Each point is reached from the start by the listed moves, each made 0, 1 or 2 times, or once backwards (-1), plus a little noise. Say if it took an odd or an even number of moves. Then give how often each move was made.
In the rows, 128 means zero.

Moves:
(1): [151 138 149 144 126 116]
(2): [104 133 118 163  88 162]
(3): [114 152 135 126 126 100]
Start: [162 110 138 133  99 146]
Points:
[144 133 143 134  95 118] => odd (0, 0, 1)
[223 106 171 164  95 148] => odd (2, 0, -1)
[174  71 114  84 145 151] => odd (-1, -1, -1)
[113 159 137 167  54 120] => odd (0, 1, 2)
[183 162 184 109 133  49] => even (1, -1, 2)

Moves:
(1): [148 100 124 136 130 114 144 130 114 147 110 146 143 136]
(2): [134 112 136 131 138 123 128 121 101 120 148 148 127 107]
(3): [111 148 137 136 118 136 144 106 127 117 123 114 140 158]
(4): [134 127 142 146 135 133 130 137 125 154 129 126 157 126]
(5): [138 119 151 142 125 134 138 134 125 158 124 135 105 142]
(6): [114 143 146 130 110 140 140 128 158 101 125 137 146 126]
(7): [114 134 125 151 117 115 142 135 114 128 136 141 119 129]
(8): [148 149 131 138 119 118 135 140 108 110 132 137 133 144]
(9): [132 130 119 117 107 124 137 124 138 140 140 123 136 143]
(10): [125 109 129 131 111 151 119 136 121 147 125 116 130 133]
(11): [132 103 142 126 134  98 126 150 137 111 135 126 135 153]
Start: [114 130 108 140 118 129 124 148 152 118 123 135 121 119]
Points:
[ 83  73 202 230 144  45 184 202 176  80 137 218 210 113] => odd (1, 1, 0, 2, 0, 2, 2, -1, -1, -1, 2)
[156 148 125 179 121 157 109 171  62  67 157 201 174  27] => odd (0, 2, -1, 1, -1, 1, 0, 2, -1, 1, -1)
[153  98 159 188 123  69 198 133 107 206 149 139 197 228] => even (1, 1, 2, 2, 1, -1, 0, 0, 2, -1, 1)
[112  47 130 140 153  77 107 216 225  97  90 137 195 120] => even (1, -1, -1, 1, -1, 1, 0, -1, -1, 0, 2)
[160  91 202 203 114 220 140 182 176 229  67 175 167  81] => even (1, 0, -1, 2, 2, 2, -1, 0, -1, 1, -1)
[138 126 118 138  61  91 218 111 181 127  99 177 144 201] => odd (2, 0, 1, -1, 1, 1, 0, 0, 2, -1, 0)

Moves:
(1): [128 125 117 134 118 127 130 133 130 135 120 127 140 127 129 136 135 119
 131 125 127 138 118 132 119]
(2): [134 117 131 127 118 110 131 130 126 139 132 110 123 135 138 138 142 128
 145 127 143 127 132 135 128]
(3): [129 118 152 122 123 129 131 125 154 123 127 125 116 147 146 118 113 133
 114 125 132 133 108 120 131]
(4): [124 124 126 141 129 122 136 145 123 136 121 124 134 130 134 131 123 123
 129 129 127 128 133 139 134]
(5): [129 128 124 135 122 125 143 140 124 120 131 135 132 116 135 119 133 141
 118 121 122 136 120 131 134]
(6): [130 121 124 134 126 113 140 134 128 108 140 133 142 145 134 121 134 135
 141 142 128 111 122 137 109]
(7): [127 122 123 123 144 134 124 126 118 129 125 128 127 125 123 141 129 133
 118 127 119 130 124 124 118]
(8): [131 123 135 127 135 128 127 127 122 132 121 123 131 119 121 118 132 127
 124 128 135 121 130 124 124]
(9): [112 123 104 141 131 117 126 126 135 115 117 125 135 129 132 137 144 129
 141 133 124 106 130 126 128]
(10): [135 122 117 119 115 141 131 123 122 134 131 125 127 125 132 130 141 129
 106 133 128 121 121 130 136]
(11): [134 129 122 120 141 123 144 122 144 128 113 120 116 134 136 124 127 131
 122 133 134 136 120 117 136]
(12): [130 124 115 137 130 132 133 136 122 132 135 130 136 130 132 122 130 133
 134 119 123 127 137 125 129]
(13): [129 130 117 119 132 131 126 136 124 119 133 135 130 120 134 129 127 132
 133 124 143 128 123 134 122]
(14): [137 122 126 132 126 108 122 126 126 133 130 131 123 137 136 127 127 125
 128 133 131 121 129 126 130]
(15): [120 144 142 130 132 137 130 114 129 138 121 124 126 122 138 134 136 137
 129 126 128 124 112 131 146]
(16): [109 153 158 133 139 127 114 127 126 124 118 129 121 128 122 129 117 123
 128 131 130 134 152 106 115]
(17): [117 137 131 130 132 131 130 122 125 125 121 137 127 122 132 123 125 127
 127 126 132 133 143 138 112]
(18): [123 124 123 133 133 115 144 127 132 132 143 129 137 125 136 131 150 121
 126 128 142 136 117 131 135]
(19): [132 121 116 132 134 133 139 128 123 117 131 130 127 128 128 125 123 127
 128 118 127 124 121 134 117]
(20): [131 126 134 125 129 128 131 126 124 131 129 131 124 128 130 128 133 129
 136 129 122 121 137 119 132]
(21): [130 136 152 130 133 135 118 134 135 131 122 136 123 134 117 136 136 134
 130 133 127 127 124 122 118]
(22): [125 127 122 134 124 124 131 132 117 132 123 130 132 135 127 130 127 131
 142 118 130 137 123 127 139]
(23): [127 138 121 120 132 128 130 132 118 129 114 124 137 132 120 134 128 123
 129 114 128 125 147 147 121]
(24): [140 119 129 131 130 123 135 119 130 115 127 123 127 127 139 139 137 132
 130 131 126 143 133 132 129]
Start: [129 148 131 127 136 130 125 121 105 122 116 134 152 134 130 120 136 124
 130 128 115 116 131 114 115]
Points:
[157 115 184 159 116  40 154  86  72 207 168 104 145 171 175 124 194 113
 220  99 182 100  96 152 194] => odd (-1, 2, 0, 0, -1, 0, -1, 1, -1, -1, -1, 0, -1, 2, 2, -1, 0, 2, 1, 1, 0, 2, 0, 0)
[ 96 215 241 105 127 128  60 129 119 110 149 181 124 160 144 105  92 102
 107 148 189 155 199 104  53] => even (-1, 0, 1, 0, -1, 0, -1, -1, -1, 1, -1, 0, 2, 1, -1, 2, 2, 1, -1, -1, 1, 0, 0, 0)
[ 63 196 249 140 190 125  87  97 177  77  66 168 106 125 168  95 146 176
 137 134 168  61  43  53  77] => even (0, 0, 2, -1, 1, 0, 0, 2, 2, -1, 0, -1, 2, 1, 2, 1, 1, 0, 1, 0, 2, 0, -1, -1)
[120 137 182 156 155  97 176 130  92 115  52 128 166 165 209 125 155 171
 137  80 165 139  63 177  81] => odd (1, 1, 2, 1, 1, 1, 1, 2, 0, 0, 0, 0, 1, 1, 2, 0, 2, 0, 1, -1, 1, 2, 1, 1)
